Every row gives one point. Each copy is the shape, with its points in the same order, turned, moved and blurred by noise. Some copies are also mirrored. Which?
In the rows, 128 means zero.

Shape:
[[140  82 128]
 [103  74 143]
 [182 178 114]
 [141  56 129]
 [124 152  86]
 [ 81 157  94]
 [186 147 167]]
Copy 1:
[[142  93 175]
 [118  99 208]
 [146  80  69]
 [145  77 200]
 [171 144 116]
 [137 171 124]
 [ 96  45 104]]
Copy 1 is: mirrored
Copy 2 (7 x 3):
[[ 89  95 106]
 [ 79 125  81]
 [158 109 186]
 [ 70  88  94]
 [168 117 117]
 [179 145  90]
 [105 123 191]]
Copy 2 is: only turned

Shape, 8 rows:
[[108 171 130 124]
 [175  85  99  95]
 [123 136 145 160]
 [149  92 148 125]
 [154  35 114 114]
 [191 102 127 174]
 [ 91 108 125 220]
 [161  56 128  97]]
Copy 1:
[[185 133 108 128]
 [ 96 202 137 125]
 [152 111 146 118]
 [ 97 135 135 117]
 [ 64 176 155  79]
 [107 138 198 144]
 [168  87 195  67]
 [ 66 171 132 102]]
Copy 1 is: only turned
Copy 2:
[[151 147 139 145]
 [115  87  51 117]
 [ 98 137 137 162]
 [101 100  88 167]
 [ 81  44  64 145]
 [ 47 136  82 141]
 [ 49 112 188 148]
 [103  66  61 150]]
Copy 2 is: only turned
Copy 3, 8 rows:
[[ 94  94 125 113]
 [138 197 110  81]
 [122 115 136 144]
 [152 164 153 105]
 [190 192 129  84]
 [133 185 136 163]
 [176  91 117 187]
 [170 195 136  77]]
Copy 3 is: only turned

Shape, 11 rows:
[[151 126 117 189 151 168]
 [104 166 106 211 124 105]
 [ 99 137 148 163 113 117]
 [ 83  83 104 124  91 180]
 [104  48  89 114  88 157]
 [147 170 149 146 169 131]
 [111  49  54  87 146 176]
 [115 101  82  99  64 194]
 [168 163 128 185 116  89]
 [176 169 170 154 146  81]
 [105 166  94 153 112 110]]
Copy 1, 11 rows:
[[131  68 106 146 104 138]
 [144 106 102 116  92 219]
 [145 131 152 129 116 179]
 [227 105 157 120 132 118]
 [221  88 153 101 176 110]
 [104 134 104 173 116 147]
 [237  83 105 157 196  92]
 [225 122 129  92 130  80]
 [ 88 116  98 101 125 180]
 [ 58 145 116 140 136 168]
 [165 146  95 114 119 184]]
Copy 1 is: only turned
Copy 2 (11 x 6):
[[136 132 103 123 169 130]
 [ 76 174 136 122 167 181]
 [ 85 135 135 165 124 167]
 [154 170 125 220 112 126]
 [182 168 158 207  96 122]
 [ 84 117  88 102 116 136]
 [193 190 142 173  88  59]
 [186 185  96 209  90 143]
 [105 129 130  90 134 200]
 [ 80  88 119  81 103 179]
 [ 92 188 121 133 113 173]]
Copy 2 is: only turned
Copy 3 (11 x 6):
[[ 90 110 150 124 166  77]
 [173 132 171 118 179 111]
 [152 127 131 167 155 120]
 [139  58  53 147 149  97]
 [118  76  27 130 164 120]
 [109 150 166 149 106  92]
 [ 84  55  35  86 116 120]
 [142  81  29 130 139  58]
 [135 192 150 130 172  97]
 [114 207 162 160 130 112]
 [175 136 127 114 138 104]]
Copy 3 is: only turned
Copy 4 (11 x 6):
[[123 156  89  78 125 130]
 [ 98 162 165  77 175 111]
 [133 128 157 111 138  92]
 [177  87 154  65  73 136]
 [146  54 149  68  58 135]
 [119 168 111 149 145 123]
 [138  57 114  77  57 201]
 [168 111 167  73  23 148]
 [ 65 169 136 110 132  87]
 [ 73 162 115 167 137  81]
 [107 146 186 104 128 133]]
Copy 4 is: mirrored
